Each point is reached from the start by the listed moves, each made 0, 1 or 2 times, or once backwards (-1), plus a little noise. Is the number of moves made odd or even? Then give how often each move was made.
In the rows, zero is written as 128.

Moves:
(1): [158 125 112]
(2): [124 147 119]
(3): [145 144 152]
Start: [142 125 124]
Points:
[169 196 154] => even (0, 2, 2)
[216 155 108] => even (2, 1, 1)
[240 133 150] => odd (2, -1, 2)

Moves:
(1): [156 137 129 125 130 131 121 129 131 137 118]
(2): [112 156 123 126 132 125 125 139 134 121 127]
(3): [128 128 162 118 124 132 119 124 133 127 128]
(4): [120 131 140 175 135 137 136 140 136 161 128]
(5): [125 125 125 128 159 133 117 132 117 136 130]
(6): [123 131 126 130 122 180 132 142 130 127 122]
(7): [139 126 132 144 144 135 174 131 138 119 135]
(8): [132 117 140 130 127 116 128 167  94 141 130]
Start: [140 112 123 134 126 128  96 110 163 128 139]
Points:
[158 111 216 140 114  76  25 136 141 190 130] => odd (1, 0, 2, 1, 0, -1, -1, 1)
[164  72 171 232 191 186  89 223  87 245 131] => odd (1, -1, 0, 2, 2, 1, 0, 2)
[150 106 155 165 111 165  57 210  96 206 122] => even (1, 0, 0, 1, 0, 1, -1, 2)
[166 161 132 147 197 226 109 249 106 163 122] => odd (2, 2, 0, 0, 2, 2, 1, 2)
[198 136 149 164 154 226 181 236 133 144 124] => odd (2, 1, 0, 0, 0, 2, 2, 2)

Moves:
(1): [155 116 118 124 137 143 135 137 113 138 130 134 137 144]
(2): [124 151 134 127 122 127 130 131 123 133 143 125 118 140]
(3): [130 124 157 131 127 137 116 128 118 127 129 138 128 123]
(4): [133 124 136 154 124 125 134 117 130 122 109 135 114 143]
(5): [117 132 123 126 156 118 135 114 123 143 125 131 134 134]
(6): [119 128 120 120 133 167 121 117 133 137 124 107 132 135]
(7): [114 120 138 126 124 134 164 123 109 125 139 125 128 130]
(8): [122 128 133 137 147 131 134 158 132 116 133 125 151 135]
(9): [127 122 147 116 127 125 136 122 148 132 127 131 125 128]
(10): [122 126 134 138 121 116 129 139 123 154 117 112 136 130]
(11): [126 118 128 138 132 131 124 123 129 134 149 128 130 120]
(12): [116 132 119 122 114 135 120 132 130 133 124 151 143 140]
(13): [127 135 128 128 111 124 121 105 130 116 130 126 156 132]
(14): [129 104 135 115 124 113 116 133 124 126 145 120 118 151]
Start: [100 124 143 131 126 140 114 140 122 140 130 120 148 128]
Points:
[126  86 205  76 161  90 122 145  91 208 219 178 145 236] => even (2, 2, 1, 0, 2, -1, 0, 0, 2, 0, 1, 1, 0, 2)
[ 83  60 131 145 153  94 166  75  41 140 201 133 225 153] => odd (1, -1, 0, 0, 2, -1, 2, 0, -1, 0, 2, 0, 2, 1)
[146 104 151 137  56 218  18 119 100 115  81 190 115 206] => odd (1, 0, 2, 2, -1, 1, -1, -1, -1, -1, -1, 2, 0, 1)
[ 63 114 249 137  74  49  91 158  42 167 233  65 143 145] => even (-1, 2, 2, -1, 0, -1, 1, 0, -1, 2, 1, -1, 1, 2)
[ 91 121 127 119  86 129  87 149 136 110 234  85 220 152] => even (0, 1, -1, -1, -1, 0, 0, 1, 0, 0, 2, 0, 2, 1)
[106  24 187 159 128 133 161 125  46 118 207 218 196 248] => even (2, 0, 1, 2, 1, -1, 2, 1, 0, -1, 2, 2, 1, 2)
[154  98 162  37  96 211  37 180 118 152 214 137 141 221] => even (2, 2, 1, -1, -1, 1, -1, 0, 1, -1, 0, 1, 0, 2)
[121  69 142 142 206 191 135 107 108 198 166 165 116 235] => odd (2, 1, 0, 2, 2, 1, 0, 0, 1, -1, 2, 1, -1, 1)

Moves:
(1): [149 131 128 125 128 130 130 131 126 117 122 136 131 127 122 130 134 127
 122 133 126 121 122 127 129]
(2): [120 142 133 125 127 121 126 135 128 125 131 135 131 127 131 123 118 138
 129 129 120 124 123 127 138]
(3): [129 127 143 133 122 132 131 132 131 128 131 132 133 119 127 121 130 135
 134 118 126 129 128 128 126]
(4): [128 136 127 153 130 131 129 128 127 121 134 133 117 126 133 126 125 127
 126 119 126 121 141 131 132]
(5): [134 124 131 121 153 123 107 121 126 124 132 137 124 114 141 127 127 128
 124 134 134 133 130 123 134]
(6): [127 133 130 126 133 149 125 129 132 130 121 120 122 119 125 134 125 130
 131 127 124 132 119 133 122]
(7): [140 134 130 128 140 126 147 112 120 122 123 126 124 132 129 111 118 130
 130 113 130 135 126 127 132]
(8): [125 128 128 127 135 125 139 141 122 126 128 125 129 124 129 123 131 120
 129 134 126 134 132 130 135]
(9): [127 134 121 121 134 122 130 130 152 121 126 126 128 128 135 122 140 146
 129 128 137 131 134 128 123]
(10): [138 133 127 131 131 130 133 131 129 145 124 132 125 121 127 130 125 131
 128 135 131 123 129 126 128]
(11): [130 121 129 127 135 130 133 139 129 132 154 121 126 129 138 129 125 117
 124 121 132 127 127 131 123]
(12): [122 126 139 119 118 131 140 131 145 134 131 147 114 123 129 125 129 121
 131 133 135 139 121 104 135]
(13): [125 131 114 132 124 134 136 129 126 129 131 140 152 128 141 131 130 131
 136 125 119 125 123 128 128]
(14): [126 124 144 135 132 138 127 128 130 134 116 120 143 147 138 127 122 123
 119 144 127 119 132 121 134]
(15): [130 125 130 129 124 127 132 126 127 124 124 121 123 119 144 127 122 133
 120 125 127 128 131 122 123]
(16): [123 133 130 131 138 115 134 119 131 127 129 127 131 129 131 149 137 132
 129 136 121 120 127 139 122]
(17): [126 134 132 126 122 130 122 124 120 133 133 125 128 132 138 127 142 120
 132 134 127 132 130 133 123]
(18): [128 128 129 130 131 140 136 126 116 120 136 135 120 132 114 122 128 147
 127 130 124 127 133 119 135]
(19): [131 127 129 121 121 129 127 131 129 129 122 124 124 129 132 136 124 129
 150 131 144 126 133 132 139]
(20): [133 128 125 134 123 131 124 123 138 115 136 125 135 116 125 123 117 127
 130 152 122 129 141 123 118]
(21): [127 129 137 126 122 132 133 131 118 125 127 132 144 123 128 129 120 123
 116 134 157 133 139 129 130]
(22): [134 121 124 121 135 131 124 122 125 126 129 130 131 139 136 136 123 138
 121 118 117 152 148 123 138]
(23): [128 129 127 108 123 137 124 117 126 129 123 130 130 120 129 125 128 128
 130 120 126 120 145 126 132]
(24): [131 115 128 122 124 134 127 127 131 129 127 141 125 134 135 124 121 130
 121 125 129 125 133 144 129]
Start: [123 131 112 144 128 142 143 149 131 147 120 125 113 122 138 150 134 134
 123 129 115 114 120 112 119]
Points:
[144 131 179 107 203 117  96 180 119 186 158 126 130 124 173 168 154 140
 122 219 101  17 125 154 149] => even (1, 2, 1, -1, 2, -1, -1, 1, 0, 2, 2, -1, -1, 2, -1, 2, 1, 1, 1, 0, -1, -1, 1, 1)
[172 178 113 164 165 177 128 196 125  88  95 107  47  42 123 132 176 218
 133 159 132 134 139 104 121] => even (2, 0, 1, 1, 1, 2, -1, 2, 2, 1, -1, -1, -1, -1, 2, -1, 1, 2, 1, 0, 0, 0, -1, -1)
[144 133  97 166 141 190 167 193  96 152 137 222 137  65 143 196 162  67
  90 198 145 103  82 158 105] => odd (2, -1, -1, 1, 1, 2, -1, 2, -1, 1, 0, 1, 2, -1, -1, 1, 1, 0, -1, 0, 2, -1, -1, 2)
[176 143 177  95 156 131 198 162 159  95 150 160 152 122 222  92  83 101
 120 219 177  74 168 114 169] => odd (2, 2, 0, 0, 1, -1, 2, 2, 1, 0, 2, 1, 0, 2, 0, 1, 1, 0, 2, 2, 1, -1, 1, 2)
[147 116 201  88 165 210  99 138 182 129 104 174 109  92 187 155  83 234
  50 222 125 123 156  69 142] => odd (1, 2, 1, -1, 2, 2, -1, -1, 1, 1, 0, 1, -1, 2, 2, 1, 0, 2, 0, 1, 1, 1, 0, 2)
[153 188 151 112  93 127 164 107 201 136 151 159 102  85 130 136 157 154
 136 131  80 183 161  63  95] => odd (1, 1, 2, 0, -1, 0, 1, -1, 1, 1, 0, 2, -1, -1, -1, 1, 2, -1, -1, 2, 0, 2, 1, -1)
[122 166 150 183 108 218 232 207 169 129 128 150 166 125 148 224 193 195
 156 146 183  93 110 102 120] => even (2, -1, 2, 1, -1, 2, -1, 0, 2, 0, 1, 1, 2, 1, 0, 2, 0, 2, 2, -1, 2, 0, -1, -1)
[ 72 194 178 240 107 177 184 190  83 183 121 112 128 123  99 116 154 119
 149 168  70 104  89 112 122] => odd (-1, 1, 2, 1, -1, 1, 0, 2, -1, 1, -1, 0, 0, 1, -1, 0, 2, 1, -1, 0, 0, -1, -1, -1)
[227 166 118 117 182 179 154 117  95 104  91 146  80 110 202  86  92 199
  43 123 184 142 198 137 136] => even (2, 1, -1, 1, 1, 1, 2, 0, 2, 2, 0, -1, -1, 0, 2, -1, 2, 1, 0, 0, 2, 1, 0, 2)
[144 109 119  87 164  99 203 166 104 126 138  92  93 111 124 201 139  91
 128 119 233 103 101 156 120] => even (1, -1, -1, -1, 0, 0, 1, 1, 0, -1, 2, 0, -1, -1, 0, 2, -1, 0, 2, -1, 2, -1, 0, 0)
[136 133 151 105 152 166 249 129 123  89 171 151  50 132 127 142  59 156
  88 116  67 133 136  75 161] => even (1, 2, -1, 0, -1, 1, 2, 1, -1, -1, 2, 2, -1, 0, 1, 2, -1, 2, 0, 1, 0, 1, 1, 1)
